Every row gives one point. The points of each table are mixes of a few directions, plus a little noise. Count the directions of each table, and those that both share. Where both have some left over, give the other angles between the two spaces (their principal angles), to ten degrees, smallest first.

First (4 x 2):
[[-21  31]
 [-36  53]
 [  4  -5]
 [ 53 -80]]
Second:
[[-85 -37]
 [-17  -8]
 [ 53  22]
 [ 50  21]]
Directions: first 1, second 1, shared 0; angles 80

First, 6 rows:
[[  9 -11 -19]
 [-13  24 -95]
 [-12  16  23]
 [  8 -14  41]
 [  2  -2 -17]
 [  5 -10  66]]
Second (5 x 3):
[[  0  -1  34]
 [  9 -13   3]
 [ 23 -33 -34]
 [-53  77  16]
 [ 21 -30 -18]]
Directions: first 2, second 2, shared 2

First, 6 rows:
[[-29  -1 -12 -12]
 [-49 -68   4  55]
 [ -3 -36  12  40]
 [ 34  51  -5 -43]
 [ 31  42  -2 -33]
 [ 16  14   1  -7]]
Second, 5 rows:
[[ 14 -15 -29  -3]
 [ -4   4   8   1]
 [  8  -8 -16  -2]
 [-45  48  95  11]
 [ 28 -30 -58  -7]]
Directions: first 2, second 1, shared 0; angles 90

First, 8 rows:
[[-22  21 -35 -53   2 -43]
 [ 25 -52  28  32 -16  57]
 [-35  75 -21   6  43 -77]
 [  4 -24   2   1  -7  15]
 [-14 -95 -20  -5   3   9]
 [ -8  40 -14 -29  -1 -27]
 [ 22 -11  18   3 -22  37]
 [ 28  47  42  46  -4  30]]
Second:
[[-18  80 -31 -63   0 -57]
 [ -7 -22  22  85  39   1]
 [-13  41 -12 -12  12 -34]
 [ 27 -69  14  -8 -35  62]
 [ -1  -4   3  13   6   1]
 [ 14 -25   3 -16 -20  26]]
Directions: first 3, second 2, shared 2

First:
[[  2  10   1  13   2  -4   5   9]
 [  6  35   2  47   8 -15  17  32]
 [ -7 -40  -2 -55  -9  17 -20 -37]
 [  0  -3   0  -5  -2   1  -1  -4]
 [-10 -63  -3 -85 -15  27 -31 -57]
 [  3  15   1  19   3  -6   7  13]
 [  1   8   1  11   1  -3   4   7]
 [-12 -68  -4 -93 -15  29 -33 -62]
 [  8  47   3  65  11 -20  23  43]
 [ 11  61   4  84  14 -26  30  56]]
Second:
[[ 53  10  13   0  -5  13   5  -4]
 [ 22  34   6  41   5  -9  17  26]
 [-95 -39 -24 -29   4 -14 -19 -13]
 [ 34   8   9   2  -3   8   4  -1]
 [ 73  48  18  47   2   2  24  26]
 [-71 -66 -18 -73  -7   7 -32 -44]
 [-15   6  -4  12   3  -8   3   9]]
Directions: first 1, second 2, shared 1

First:
[[ -5   4   5   8   6  19   9  -1 -29]
 [ -7   5   6  10   7  25  11  -1 -37]
 [ -2   2   2   3   2   8   4  -1 -12]
 [  6  -4  -5  -8  -6 -21  -9   1  30]
 [-10   8   9  15  11  37  16  -2 -55]
 [ 12  -9 -11 -17 -13 -44 -19   2  65]
 [ 15 -11 -13 -21 -16 -53 -23   3  78]
 [ -5   3   4   6   5  16   7  -1 -24]
 [ -3   2   3   4   3  11   5  -1 -17]]
Second:
[[ -4   3   3   6   4  14   6   0 -21]
 [  6  -4  -5  -8  -6 -21  -9   1  30]
 [  4  -3  -3  -6  -5 -15  -7   1  22]
 [ -6   4   5   8   6  21   9  -1 -30]
 [ -5   4   4   7   5  17   8  -1 -26]
 [  8  -6  -8 -12  -9 -30 -13   2  45]
 [  8  -6  -7 -11  -8 -29 -13   2  43]
 [  6  -4  -6  -9  -7 -22 -10   1  33]
 [-18  13  16  25  19  64  28  -3 -95]]
Directions: first 1, second 1, shared 1

First, 10 rows:
[[ 11  20  19  -4  -3  12   1 -13   7 -19   5]
 [-28 -48 -32  -6  -8   5  10 -37  27 -32 -13]
 [ 30  11  25  18 -13   1 -21  31   4  18 -20]
 [ -2  18   4 -18   1  11  11 -15 -10 -10  13]
 [-19 -18 -47  -2  14 -36   2  69 -62  95   2]
 [-13 -54  -3  56  25 -34 -16 -17  68 -40  -5]
 [  5  12   7 -21 -18  25   7 -19  -2 -17  -5]
 [  4  18  12  -3   6   4   3  -9   0 -11  13]
 [ 11  22  21  -4  -1  12   1 -15   7 -22   8]
 [  4  18  -5 -15  -4   1   3  27 -38  38   3]]
Second, 10 rows:
[[-25 -25 -36 -24 -27   8  -2  17 -18 -33  -8]
 [ -2  26  -8 -43 -31  23   2  23 -47 -16   8]
 [-14  15   4  40  69 -26  29 -17  53  11  -3]
 [ 39  16  43  15 -13  -1 -30  12  -9  10  13]
 [  0  -4  -9 -23 -33  13 -11  17 -28 -16   1]
 [ -6 -14  -3  15  33  -8  22 -43  32  35  -9]
 [ 48  15  46   2 -32   9 -34   4 -25  21  14]
 [ -5 -10   7  44  50 -27  11 -23  53  15  -6]
 [-32 -18 -40 -22  -5   6  18  -2  -5 -16 -10]
 [  0  -1  -3  -4 -11   2  -7  13  -9 -12   0]]
Directions: first 4, second 4, shared 2; angles 50, 90

First, 8 rows:
[[-50 -17  13 -32  -7  95  31  -2  10 -61  -8 -39]
 [-18  -6   4 -11  -2  35  11  -1   4 -21  -3 -14]
 [ 18   6  -4  12   2 -34 -12   1  -4  21   3  14]
 [ -3  -1   1  -2  -1   5   1   0   1  -3   0  -2]
 [ -2  -1   1  -2   0   5   1   0   1  -3   0  -2]
 [ 26   9  -6  17   3 -49 -16   1  -6  32   4  20]
 [ 23   8  -6  15   3 -44 -14   1  -5  28   3  18]
 [  7   2  -2   5   1 -14  -4   0  -1   8   2   5]]
Second (8 x 12):
[[ 10   3  -3   6   1 -18  -6   0  -2  12   1   7]
 [-33 -11   9 -21  -4  64  20  -1   7 -41  -5 -26]
 [-31 -11   7 -20  -5  60  20  -1   6 -39  -6 -24]
 [ -4  -2   1  -3  -1  11   4   0   2  -8  -1  -3]
 [ 38  14  -9  25   6 -75 -24   1  -8  49   7  30]
 [ 20   7  -5  13   2 -38 -13   1  -4  24   3  15]
 [ 11   4  -3   7   2 -21  -7   1  -2  14   1   9]
 [ -9  -3   2  -6  -1  19   6  -1   2 -12  -2  -8]]
Directions: first 1, second 1, shared 1

First:
[[ 22   1 -21   5 -41 -16  34 -18  22 -26  18   1  17  -9]
 [  8  -2  -5  28  -2  27 -11  16   5  -2  15   5   5  13]
 [ 18  21  28  -4  -3  24   3 -18   3  19  -4 -10   9  36]
 [ 35 -14  -2  20 -23 -14  29 -10 -29 -32  10   8 -35 -11]
 [-69  -5 -10 -30  95  13 -39  -1   7  31 -34 -45   4   0]
 [ 12 -15  13  -2 -57 -32   8  -2   4  -7   6  21 -34 -33]
 [ 24  11  -1  -5 -28 -30  23  11 -28 -19   5  38  15  -8]
 [-50   3  -2 -12  60  27 -47  20  15  35 -16 -18  19  11]]
Second, 11 rows:
[[ 33 -13 -32  49 -16  39  -6  28  -9 -48  46  27  25  -1]
 [ 13  20  -7  -7 -20  10  35 -38 -10 -38   6 -29  10 -12]
 [ 18  17 -21  -3  18  28  -8  -6  -1 -20 -12  -8  34  37]
 [ 25 -54  14  31  -7 -10   4 -11  68  49  29   3 -38  29]
 [  9   0   3 -10  18  14 -23   4  14  17 -10   8  18  37]
 [-33  23  35 -64  41 -18 -40   3  -4  56 -59   4   9  27]
 [-27 -17  -1  10   6 -36   3  14   3  23 -17  -6 -46 -17]
 [ 12 -11  13   2 -19   7 -10   1 -15 -15  12  12 -18 -19]
 [-19  -1  -1  19 -15  -8   4  34 -13  -4  35  27  14 -41]
 [ -2  33  -2 -26   8  12  11 -19  -7 -10 -10 -15  41  11]
 [-30   4   0  -2 -14 -37  29 -11 -24 -11 -18 -24 -50 -49]]
Directions: first 6, second 6, shared 3; angles 40, 50, 60

First (10 x 18):
[[-19  -3  39   0 -20 -47 -26  20  13 -20 -19  -5  -2  -8  22 -10 -13  44]
 [-10 -28  22 -10  -7  -4 -14   5  -3 -11 -10 -27 -10  -1  -7  -8  -2  14]
 [ 12 -20  18 -20   4  10  25   0 -11   2 -16   6 -12  13  -9  17  -1 -34]
 [ -6  71 -35  16  32 -12  21   6  -5  41  20  14  -5 -13  -9   7 -13   0]
 [-15 -25  27  -3 -14  18   1 -11  10   5  -5  31  10  17  -1  21  20 -20]
 [-35 -95 -31  35 -29  22  12   0  21 -17  35  22  12 -18  -6  13 -14 -15]
 [ 44  42  -5 -10   2  -5   2  -7  -1 -13 -17  20  14  13  28  -5   9 -10]
 [ 23  24  -7 -14  18   3   9   0 -17   6  -7 -20 -12   3  -8  -6  -3  -8]
 [  3  26 -20   0  16  29 -25 -18  -9  15  16 -34   4   0 -18 -20  23  14]
 [  3   9  -9   5  -1 -12  -6   5   2  -7   2  -6   1  -8   8 -11  -7  14]]
Second:
[[ -1  -2  -4  23   3 -17  15  -7  -1   6   1   7 -12  18  -6  -7   1   7]
 [  0  -2  -4  29   4 -21  20  -9  -2   7   2   8 -14  23  -8  -9   3   9]
 [ -1  -2  -5  35   5 -26  23 -11  -2   8   2  10 -17  28 -10 -10   3  11]
 [ -1  -2  -7  42   5 -31  30 -14  -2   9   2  12 -20  34 -12 -13   3  13]
 [  1   3   7 -43  -6  33 -30  15   1 -10  -2 -12  20 -36  12  13  -3 -13]
 [  1   6  13 -85 -12  65 -58  29   4 -19  -4 -24  42 -69  24  26  -6 -27]
 [  0   0   1  -8  -1   6  -6   2   1  -1  -1  -2   4  -7   2   3   0  -2]
 [ -1  -1  -5  35   4 -27  25 -12  -1   8   2  10 -17  28 -10 -10   2  11]
 [  1   4  10 -65  -8  50 -45  22   4 -16  -2 -18  32 -53  19  20  -5 -21]
 [  0   0   0  -2   0   1  -2   1   0   0  -1   0   0  -1   0   0   0   0]
 [ -1  -3  -6  42   5 -32  29 -14  -2  11   1  12 -21  34 -12 -13   3  13]]
Directions: first 6, second 1, shared 0; angles 70

First:
[[-36  25 -80   6 -38  37  57 -94  31  27  37  49  59 -44 -49 -39  49 -77
  -49  -6]
 [-19  15 -45   2 -22  21  33 -54  18  16  19  28  34 -25 -28 -22  27 -43
  -28  -5]
 [-22  15 -50   4 -26  24  36 -58  18  18  22  30  38 -26 -30 -25  30 -48
  -29  -4]
 [ -5   3 -12   0  -5   4   9 -13   5   4   4   7   9  -6  -7  -7   7 -11
   -5  -1]
 [ 23 -17  55  -5  26 -25 -38  64 -21 -19 -24 -32 -41  30  33  26 -33  52
   33   4]
 [ -3   1  -5  -1  -3   2   3  -5   1   0   3   3   4  -3  -2  -2   2  -5
   -2   0]
 [ 15 -13  39  -3  18 -18 -28  46 -15 -14 -17 -25 -29  22  24  18 -23  36
   23   4]
 [  3  -3   8  -1   4  -4  -6   9  -3  -2  -4  -5  -6   4   5   4  -6   6
    4   2]
 [ 18 -13  44  -4  22 -21 -32  52 -18 -16 -20 -28 -33  24  26  21 -27  42
   26   3]
 [ 20 -14  47  -4  23 -22 -34  54 -18 -17 -20 -28 -34  26  28  24 -27  45
   29   4]]
Second:
[[ 13  -9  42  -1  23  -1 -26  21 -14   8  -4 -17 -17  13  27   9 -14  27
   14   8]
 [ -9  -3  -1   0   5  19   2 -30  -1  23  17   7  12 -17   2 -12   8 -11
  -19  10]
 [-18  17 -95  -2 -38 -22  38 -15  28 -38   7  29   4 -37 -66  15 -19 -55
   10 -13]
 [-41 -50 -20   2 -12  -2 -18  28 -27 -24  -5  -7 -32 -26 -14 -28 -22  36
  -63  32]
 [ -5   7 -26  -3  -3   2  11 -21  11   5  12  14   7 -22 -17   9  -8 -25
    8   1]
 [ 21  -4  46  -4  29 -10 -29  26 -10   8  -5 -19 -21  13  30  28 -24  24
   37   4]
 [ 35  42  20   1  -1  -4  21  -5  19   5 -13   0  30  45  12  10  33 -14
   43 -36]
 [ 13 -17  83   5  23  15 -28  25 -28  22 -17 -26  -4  43  57 -29  27  58
  -22   6]
 [ 16  38 -21 -10  20   9  11 -64  33  39  41  24  22 -38 -11  43 -17 -67
   59  -4]
 [ -8  25 -61   6 -43  -2  50 -19  26 -24  -8  24  34   6 -44 -20  36 -38
  -14 -30]
 [-17 -46  34   6   0  -4 -27  59 -35 -23 -28 -27 -32  20  20 -33  -3  68
  -51  20]]
Directions: first 1, second 4, shared 1

First (8 x 24):
[[-33  16  24  12 -29  10 -32 -30 -27  14   8  24  -2   9   0  21  26  63
  -15  60  25 -32  12  15]
 [-21   6  15   2  -9   1 -34 -11 -29  11  22  30   0   8  11   9  28  52
    5  39  18 -12   2   1]
 [ 18  -9 -13  -6  13  -4  20  14  17  -8  -6 -16   1  -5  -2 -10 -17 -35
    6 -31 -14  15  -6  -8]
 [  9  -6  -9  -8  14  -6   4  15   6  -6   6  -4   3  -1   3  -8  -2 -16
   11 -19  -9  15  -6 -10]
 [-18  -4   6  -9   8 -12 -49   9 -34   4  46  44   1   7  23   2  38  53
   30  31  13   5  -7 -17]
 [ 26 -10 -19  -9  18  -6  31  20  26 -13 -10 -25   3  -7  -3 -14 -23 -51
    8 -49 -19  23  -9  -8]
 [ 21 -15 -18 -16  31 -15   8  32  10 -11  13  -5   4  -4   9 -18  -5 -34
   28 -39 -18  31 -14 -22]
 [  1  24  11  33 -50  33  56 -52  32   6 -79 -54  -5  -7 -43  21 -45 -31
  -74   6   5 -44  26  48]]
Second (11 x 24):
[[-32 -10   1 -20   9   5 -32  14 -21   4  12  -6  11 -14 -24  -7  16   0
  -27   7   4  -4  -6  21]
 [-36  35  51 -27   5  28 -67 -35  11  24  30   3   9  52  45  32 -65  13
   46  28   4 -34  -7  -8]
 [-18   4 -18 -33  49  -5 -24 -17 -16  -2 -22  -7 -28  32  14  16  -2 -31
  -21  -9 -26   0  -5  41]
 [-10 -34 -28  11  13  11 -60 -19  16 -34 -19  24   8   9 -95 -52  26 -40
  -35 -54   3  13  -1  13]
 [ -2  14  29  15 -57  47   8  -5  15 -17  57  35  30  -4 -17 -13 -19  50
   56  27  32 -15   3 -18]
 [  5  -9   6   5  18 -59   5  37 -10  46 -37 -54   2 -30  33  16  13 -17
  -44  -3 -11   7  -1 -24]
 [ 23   6  -3  12  -4  11   9 -31  20 -13  -4  20 -12  21   9   2 -18  -1
   26  -6   1   1   3 -15]
 [ 14   4 -21  12  -7 -17  49  28   4 -16 -15  -9  -7   0  -8  -8  17  -8
    4 -16 -19  13   7  21]
 [ 15  -5   3   2 -19  15  31  -4 -14   1  25  15   2 -35  15   6   8  35
    4  31  23  -1  -1 -18]
 [ 10  -1 -22 -17  19 -19  54  21 -34   7 -10 -18 -23 -27  38  22  24   5
  -25  19 -12   9  -1  22]
 [ 31  -3   0  40 -26 -18  25   9  31  -2 -17  -3   9  -5 -10 -15  -1  -4
   15 -22   2  11   9 -35]]
Directions: first 2, second 6, shared 0; angles 40, 90

First:
[[ 12  -6   9   0   7  -6   5  17   1   4 -13  18  -4 -11  -2  -4  -4   2
  -11  10 -19   0  -6   5  -1   2   2   1   8  12   6  11]
 [  1  -8  28   5 -10   2  -1  13  24   0 -30  25  -3  -8  -9   0   0  20
  -11  23 -53 -14  13  10   0  11 -20   8  39   6   0  19]
 [ 20  11   8   4   9 -12 -14  11  -4 -11   5  -7  -6  19 -15  -2  -4   2
   -3  12  16 -15   3   4   6   4  -1   4 -14 -22  -4  -4]
 [ 29 -10   5   3   3 -14   5  26  -2  -4   1   6  -4   2  -8  -5  -6   1
   -1  12  -5  -5  -9   8   8   0   6  -3  -4   5   5   6]
 [ 42 -12  27  -7   6 -18  11  16  -7  14 -51  34 -28 -53  -7 -16   1   1
  -25  23 -57 -10 -16  15 -14  15 -11 -12   8  56   8  -5]
 [-56  51 -29  -2  18  19 -37 -56 -14 -12  44 -50  13  50   3  17   6 -14
   10 -35  95   4  23 -27  -6  -5   4  17 -40 -75 -20 -27]
 [-27   0 -13  -7  -1  14   8 -25  -4  13  -4   1   3 -20  18   3   6  -8
    0 -19  -1  18  -2 -10 -11  -4   3  -4   3  17   2  -6]
 [ 25 -28 -12  -1 -54   3  24 -34 -10  -6   3 -39  -6 -24   3  -7  19  -1
   46 -15 -13 -12  -7   8   4   4 -17 -40 -16  54 -10 -50]
 [-44   1 -23   5  25  12   0  31  14   3  44  12  35  45  17  16 -18  -3
   -4 -12  36  35   1 -15  14 -25  35  29  16 -54  13  55]]
Second (11 x 32):
[[  7  -2   0   4   2   7   9   0   5   7   1   6  -2  -5  -1  -7   8  -8
    2   1  -2  -4   5  -2   1   9   6 -11   5   0   0  -5]
 [-29  12   6 -28   3 -32 -45   5 -36 -21 -20 -17   2  10   2  15 -38  31
  -21  -4  11  26 -19   1 -10 -27 -27  38 -32 -12   4   9]
 [  1  -2  -1   4  -4   2   4  -2   5  -2   5  -2   2   2   0   3   3  -1
    4   0  -1  -3   0   1   2  -2   2   0   5   4  -2   2]
 [-35   8  -1 -15 -18 -33 -41  -4 -22 -41   1 -36  15  29   3  43 -37  40
   -5  -5   8  20 -29  10  -1 -53 -30  57 -18   6  -4  28]
 [ 15  -4  -1   9   5  15  19   1  12  15   3  13  -4 -10  -1 -15  17 -16
    5   2  -4 -10  11  -3   2  19  13 -22  10   0   1  -9]
 [  4   4   5 -10  15   0  -4   7 -11  14 -15  13  -9 -13   0 -20  -2  -6
  -12   1   2   5   7  -7  -6  18   1 -12 -11 -14   6 -13]
 [ 34 -10  -2  22  10  34  45   1  29  35   8  30 -10 -22  -3 -34  40 -38
   12   5 -10 -23  26  -7   5  44  30 -52  25   1   1 -21]
 [ 40 -27 -19  64 -36  52  81 -20  80   6  62   2  15  11  -4  16  66 -38
   58   4 -22 -52  17  11  29   8  42 -37  75  48 -19  13]
 [-23  11   6 -26   7 -27 -39   6 -33 -13 -21 -11  -1   4   2   6 -33  24
  -21  -3  10  23 -14  -1 -10 -17 -23  28 -30 -14   5   3]
 [-27  13   6 -29   6 -31 -45   6 -37 -18 -22 -14   0   7   3  11 -38  29
  -22  -3  11  26 -17   0 -11 -23 -26  35 -34 -14   5   6]
 [ 15  -3   1   5   9  13  16   2   8  18  -2  16  -7 -13  -1 -19  15 -17
    1   2  -3  -8  12  -5   0  23  12 -24   7  -4   2 -12]]
Directions: first 5, second 2, shared 0; angles 40, 70
